Rows are points. The last column is the point's height on a tilted bowl or saddle (a function of degree 2), plus a little noise. Count its main directions that bend up, bend down and stay straight.

Points, 18 rows:
[[ 29 -46 -20  44]
 [ -5  68 -25  14]
 [-12 -13   1  20]
 [ 26  -7 -36  18]
 [-15  27  -2  -2]
 [  2  61 -22  18]
 [ -9 -16   9  27]
 [ -7  17 -12   3]
 [-35  20  45  13]
 [-34  -4   0  10]
 [ 15 -20  -3  30]
 [ 22  18  40  32]
 [-47 -39   0  53]
 [-51 -41 -28  40]
 [ -5 -23  14  36]
 [-29   8 -26 -10]
 [ 32 -28 -21  32]
 [ 20   0 -31  13]]
Directions: 1 up, 0 down, 2 straight

Points:
[[-22  22  16 -20   6]
 [-28 -22  20 -32  19]
 [  8 -14 -36 -34  -6]
 [ 18 -12 -13  29   5]
 [ -1  30 -51 -63  27]
 [-34   0 -29 -13  -2]
 [ 16  -7   3  -9  11]
 [ 22  14 -34 -35  -7]
 [ 41   1 -46 -35 -34]
 [ 33 -71  13 -59  50]
 [  9   1  21  -5  28]
 [-52  29  -8   7 -21]
 [ -5  -1   5 -10  10]
 [ 31   9 -11 -28   3]
 [ 27 -48  10 -16  25]
 [ 35  12  45 -28  79]
 [-14 -38  -2  19  32]
 [-17 -10 -14   9   5]
 [-61   1  33  25  -7]
 [-15 -14   1   6  13]
 [  1   3   6 -28  16]
 [  2 -34 -15  -2   7]
 [ -8  -6  16  26  30]
 [-15   1  49 -27  40]
 [-67  41 -13  32 -25]
 [ -9 -55   8 -41  41]
 [-19  -2   9 -29  11]]
Directions: 3 up, 1 down, 0 straight

Points, 26 rows:
[[-18  40 -13 -22 -40]
 [-11 -18 -42 -41 -27]
 [ 20  23  47 -10 -54]
 [-16 -11 -24  -9 -12]
 [ -8 -23  23   2 -15]
 [-15  -9  12  41 -10]
 [  7 -20 -23   1 -13]
 [ 23 -60  26 -40 -24]
 [-41   2 -26 -24 -19]
 [ 34 -16  -5 -37 -36]
 [-56  13   3  14 -17]
 [-17  31   4  38 -20]
 [-34   4  19  64 -15]
 [ 32 -25 -26 -21 -30]
 [  1  23  34  56 -35]
 [ -7   7 -39 -12 -20]
 [ 17 -17  42  48 -31]
 [ 19  19  -6  16 -25]
 [  3 -50 -16  -9 -13]
 [-31  34  15 -11 -38]
 [ 29  14  12  32 -30]
 [  8  41   7  11 -38]
 [ -6 -25  17  33 -11]
 [-39 -13 -27  21  -1]
 [ 48  22  -6  12 -43]
 [-25 -43  18  47  -9]]
Directions: 0 up, 3 down, 1 straight

Points, 49 rows:
[[ 57 -22   7  -8  -6  -5  30]
 [-26   0  25  56  14  24 -42]
 [-30 -39  20 -22  45  16  15]
 [ -4 -17  21 -24 -60 -46  21]
 [-14 -20  42 -50   0 -36  31]
 [ 21  -1 -74  14  15  34  25]
 [  0 -25 -24 -31  12 -17  15]
 [  8 -28 -36 -41 -60 -29  -1]
 [-15 -14 -44 -54 -27  29  55]
 [ -3  -4  52 -21  12   6  20]
 [-37 -27  58  -3  -6 -13   0]
 [ -5  36  11   8   0 -47   1]
 [-25 -31   5   7  -8  24 -10]
 [  5  36 -43   8  23   1  -4]
 [-31 -17 -33   3  21 -13  -2]
 [  7 -11  14  22   2  43   9]
 [  5  47 -37  -7  18  29   7]
 [-40 -29 -40  54 -12 -21 -69]
 [ -6  -5  12   8  48  21  -6]
 [-33 -14   6 -65 -12   5  36]
 [ 21  56 -11  10  23  17 -19]
 [-21   9 -67  -3 -14  54  33]
 [ -4  -4  -5   0 -17 -18  -3]
 [ 20 -20 -25   4  11 -39 -18]
 [-44  34  10  -9  -4   3 -25]
 [-24   1 -18  13 -10  10 -16]
 [-39 -11 -13   0  16 -10  -6]
 [  2  26 -11 -10  -1  -1   4]
 [ 21 -50 -40  17  65 -11 -33]
 [ 46   5   9 -20 -11  45  70]
 [  0   5 -32  13 -10   5  -8]
 [ 39  58 -40  43  14 -28 -25]
 [  3   2  -1  -6  -7  15  12]
 [ -8  -1   0  14  56  55  11]
 [  0 -28  33  -5  42 -41  -9]
 [-32 -59  31  -1  13  -3  -7]
 [ 13  63  -4   4  21 -37 -24]
 [  8  12  14  -9 -14 -42  17]
 [-35  28 -20 -28  20  18   5]
 [ 17  -1  10  20 -33  -8   0]
 [-29   4  12  16  24  11 -19]
 [ 55  25 -37 -13 -62   2  26]
 [  3 -11  17 -16 -19 -33  17]
 [ 54  10  -4 -42 -14  45  88]
 [ -5  19  19 -14 -22  13  10]
 [ 36 -15  -3  47   3  -1 -23]
 [-24 -20  20  16 -13 -30 -14]
 [ 34  -8 -19  21  49  26   0]
 [ 30 -13  34  24   4 -11  12]]
Directions: 2 up, 2 down, 2 straight
